Each row of a before or after table is a point. One or more steps were done to the points. Then noise was added and the rows were shuffled. The steps act on columns, c1 being the first. Write out the steps. A step turns or swaps two columns, mirrors them in a line or flattens them onto one, adds a multiple of one to another, or multiplies or shifts one. Angles are multiples of 10 degrees, from the lower column toward the higher: turns from -170 to 170, lines from 10 to 170 but not 90. Use the fewest steps. Two steps may share a column if one is a turn and the other turns, adds or multiplies; they go together, in the order done. Otherwise the lowest column goes first.

Before (9 x 2):
[[ 40  49]
 [ 15  14]
 [ 20 -16]
 [ 39  50]
 [ 17 -25]
 [ 25  58]
 [ 36  30]
 [-51 -12]
 [-14 -20]]
After, 9 rows:
[[ -1  20]
 [-29  55]
 [ 24   5]
 [-13  62]
 [ 10 -24]
 [  2  48]
 [-10  63]
 [-25 -46]
 [ 29  -1]]
Steps: turn c1 and c2 by 50 degrees

Before:
[[  7  29 -10  28]
 [ -3  69   6   2]
 [ 21  11  10  22]
 [ 46   9   5  16]
 [ 28  17   7 -39]
 [  3 -24   9 -23]
 [-50  38 -75 -37]
 [-34  23 -16 -29]]
After:
[[-95  38 -55 -24]
 [ 20  24  28 -50]
 [ 82  15  29  -1]
 [ -1  73  21   4]
 [ -6 -23  30 -21]
 [-65  22   3 -13]
 [ 27  32   8  25]
 [ 50  11  29  14]]
Steps: turn c1 and c4 by -20 degrees; multiply c1 by 1.6; shift c3 by 20

Before:
[[ -4 -11 -15  30   3 -38  14  32]
 [-15 -32 -23  12  12  -9  -3   5]
 [-18   3  11  43  12  -2  18   8]
 [-43  -4  22 -10 -14  -4 -27 -19]
 [ -9 -17  21  19 -24 -25  67  11]
 [-14   2 -37 -29  -1 -15 -23 -27]
 [ 23 -20  38  -1 -34 -20  27 -12]
 [-44  -4   9   4  30 -25  -5 -21]]
After:
[[ -8 -17  80   0 -71 -62   1   8]
 [ 14 -24  99   0 -38 -48 -21 -11]
 [-51  -2  84   3  22 -11 -22 -19]
 [ -3  -9  44  -3 -14 -94   8  25]
 [-17   0  24   3  21 -36  -7 -22]
 [-13 -32  38   0   7 -22   8   2]
 [-34  -5  72   5  16 -64  27 -20]
 [-14   3  73  -4 -13  -4  19   1]]
Steps: turn c5 and c7 by 70 degrees; add 0.3 times c7 to c1; shift c3 by 60; flatten c4 and c8 onto the line at 100 degrees; multiply c6 by 2.5

Before (10 x 12):
[[ -2  18   0 -11 -16 -36 -21  -6  10 -34  35 -24]
 [ 11  29  28 -23 -23 -35  25 -16 -29 -44  44 -14]
 [ 23   0  10  30  -7  32   5  27 -25  44  11 -10]
 [  9   8   1  17  29   5 -11  26  15   4  -1  68]
 [  6   9 -43 -28 -28 -16   7  -1 -10 -45  15  -4]
 [  4 -15 -15  29  20   4  -4 -17   6  16  32  56]
 [ 33 -34  19  57 -19  14  -5  26 -36   7  -2  -3]
 [ 15 -41 -17   9  48  21 -33   3 -21  34 -26  42]
 [ 37 -33   6  52   2   3  21   6 -15  45 -41 -16]
 [-14 -12  11  16  -6  20 -20  -5   2  27 -12  60]]
After, 10 rows:
[[-21 -48  37 -31 -46 -36  -4  42 -25 -32  20   5]
 [-34  46  21 -14   3   5  11  35  50  58 -23 -17]
 [-24   6  12 -37 -37  15 -16  38  57   9 -33 -25]
 [-16 -39 -16  10 -30 -34 -12 -26  -9 -18  13  15]
 [ 57  15  -9   1 -13  20 -21 -20  19 -16 -11 -29]
 [ 21  34 -34 -16  92  20 -11 -53  13   5 -37 -39]
 [ 42 -30 -10   4  38   5   9 -39  28 -26 -27 -42]
 [ 49  -4  -6  18  57   3  -9  15  19 -46   7 -52]
 [ -7 -17 -19  -9 -58 -13  37 -37 -30 -40   8  -2]
 [-27  -8   8 -24 -15  28  -6  44  30  51   1  -8]]
Steps: add -0.7 times c12 to c10; turn c1 and c12 by -130 degrees; turn c2 and c11 by 100 degrees; turn c3 and c7 by -50 degrees; add 1.5 times c3 to c8; swap c4 and c9; multiply c5 by 2

Before (12 x 18):
[[-32   9 -36  -2 -12 -51 -41 -36   7  51  12  18  22 -33  20 -34  -2  44]
 [-80 -16  20   2  36 -12   5  18 -27 -66  -7  -9 -28 -22  58  -6 -49 -39]
 [ 72 -47  30  -1 -44 -35   9  15 -17  50   4  44 -10 -26 -42  10  -6 -20]
 [ 71 -69  -8   2  10  22 -35  52 -15   6 -37 -33 -35  -4  20  42   6  34]
 [ 15   2  -7 -16 -33  48 -21  34  23  26  19   7   7 -59  -8  58  45 -33]
 [ 16  78 -25  42  -1 -30 -10 -11  79  15 -37 -26  10 -57 -77  38 -23  27]
 [ -5  32  -8  11 -63 -27  -2  49  34  19 -34  -5  35 -30 -21  -4  42  -4]
 [ -7  -6  18   7  -2 -88  -7  -7 -35  -1  55  45 -46  25 -17  -2 -27   7]
 [ 10  -7 -22  35  -6 -17 -10  33  49 -34 -16   2 -32 -49  45 -30 -10  38]
 [ 18  40  17   3 -25 -48 -52  -1  11  -6 -25  40 -16 -49  27  20 -36  45]
 [-11  -2  31 -61 -43  17  37 -62  -8 -11 -31 -52   6 -20  22 -42  29 -21]
 [-16 -30   3 -23 -39   7   1  28  37 -57 -72  12 -39 -35   7 -15 -21  17]]
After (12 x 18):
[[  8  -2  -3  56 -19 -19 -13  33  48  25 -16 -19 -31 -10  67 -19  -9  41]
 [-13  -6 -44 -62  24  20  41 -63  -4  33 -28  39   8  -3  33 -33  28 -25]
 [ 20  41 -25  15  10 -48 -49  -3  13 -13 -25 -38 -18 -19  56  26 -41  46]
 [-15 -31 -34  -1  -6   8   5  29  38  48 -69 -39 -41 -26  29  -7 -19  16]
 [ 70 -66  11  19  -7  22 -34  56 -17  11 -40  26 -33  13  18  50   1  34]
 [ -4  -7  -6  29  16 -86 -11  -4 -37 -20  57 -36 -45   6 -28  10 -26   8]
 [ 14   2 -29 -21 -11  42 -21  35  27 -28  18   6  12 -48  29  70  46 -35]
 [-77 -17  34  16  27 -14   2  18 -25  59  -6 -30 -32  20  60   3 -49 -41]
 [ -4  34 -60  -9 -18 -28   2  52  37 -12 -36  12  32 -35   6   3  43  -1]
 [-30  10  -7 -16 -38 -51 -42 -37   6 -57  12   9  25 -10  40 -21   3  40]
 [ 17  78   2  36 -25 -26 -11 -16  74   0 -35  30  13 -94 -24  49 -25  28]
 [ 74 -47 -49   2  22 -33  12  15 -17 -67   4 -15 -10 -44 -15  23  -8 -20]]
Steps: mirror c3 and c5 in the line at 50 degrees; add -0.5 times c13 to c4; turn c10 and c12 by 150 degrees; turn c14 and c15 by -40 degrees; shift c16 by 10

Before:
[[ -1  29  25  59  22 -48   5 -49  15  39  22  68  17  18 -32   3 -14 -11
  -21   7  24 -19 -22 -27]
 [-50  43  29  -1  38 -23  29  10 -16 -48  49  -7 -59  31  -4   9  66  14
   17 -44  33 -13 -78 -53]
 [-42 -38  20 -13  -9 -38   2 -22 -12  27 -49  33 -70 -12 -33  -7 -19  22
   -9 -62  -6 -11  -8   4]
 [ 19  28   5 -28  11 -36  29  31  20  15 -13  38 -19 -16 -25 -38  68  17
  -14 -53  -1 -56  12  51]
 [-45  43 -14  15 -31  50 -34  11 -61 -37   4 -26 -65  -2 -18 -55 -20 -42
   53  29  33  -3 -17  -9]
 [-17 -24  12   6 -28  -4 -29  33  -4   1  26  26  17  53 -45 -48 -29 -14
  -12 -68 -37  12 -32 -42]
 [-56  51 -44 -28  -8  43   2  32 -13  18 -35   4 -60 -19 -41 -13 -10  31
   28  20  27 -19 -16  -9]
 [ 11 -34 -52   1 -30 -31  34 -34 -47 -46 -30  64 -32  28 -27 -35 -12 -37
  -41  36   0 -74 -22   2]
 [  2 -27 -69  17  62  19  32 -19 -52 -22  40 -22 -16 -17  26 -24  36  13
  -21  14  38 -33 -26  14]
 [-70  52 -64  19  -5  45 -18  -6  19  46 -39  22  -3  36  -7 -41  65   0
  -19 -37 -35   5 -20   5]]
After, 10 rows:
[[-42  37  33 -21 -44  13  27  -2  13 -45  49 -15 -61 -34  -9  16  66  17
   -4 -43  35 -14 -79 -50]
 [-18 -21  11  -9  31  -2 -31  30  36   2  20  27  17 -28 -45 -45 -26 -19
   -7 -68 -38   1 -30 -34]
 [ 18  31  10  -4 -20  39  32  32  14  14 -12  32 -21  33 -10 -38  58  19
    6 -53  -3  32  13  50]
 [  2 -25 -70   7 -56 -35  35   1 -11 -24  50 -20 -19 -27  58 -18  39  18
  -36  12  40   6 -27  15]
 [-45 -36  26 -19   1  33   9 -11  35  34 -48  32 -71   5   1 -13 -18  20
  -26 -64  -9  12 -15   9]
 [  9 -35 -54 -25  12  16  33  -5  39 -43 -34  63 -35 -43  12 -37 -11 -45
  -61  36  -3  54 -21  -3]
 [-69  53 -54  28   8 -44 -20   7   2  51 -44  19  -2 -20 -42 -37  68   1
  -26 -39 -32   0 -21  -4]
 [  6  28  29 -78 -27 -16   4 -23  28  44  28  62  16   6 -34   4 -12 -18
  -53   5  23   2 -21 -33]
 [-57  49 -45  54  11  -5  -2  20  45  12 -34  -1 -57  15  11 -12 -11  32
   35  24  30  13 -20  -6]
 [-39  45 -23  28  31 -43 -28 -10  36 -42   5 -28 -68 -33  42 -59 -23 -42
   45  34  34  15 -16 -10]]
Steps: turn c4 and c6 by -130 degrees; multiply c22 by 0.7; turn c5 and c22 by -160 degrees; turn c8 and c19 by 30 degrees; add 0.3 times c23 to c19; turn c9 and c15 by 110 degrees; turn c14 and c15 by -140 degrees
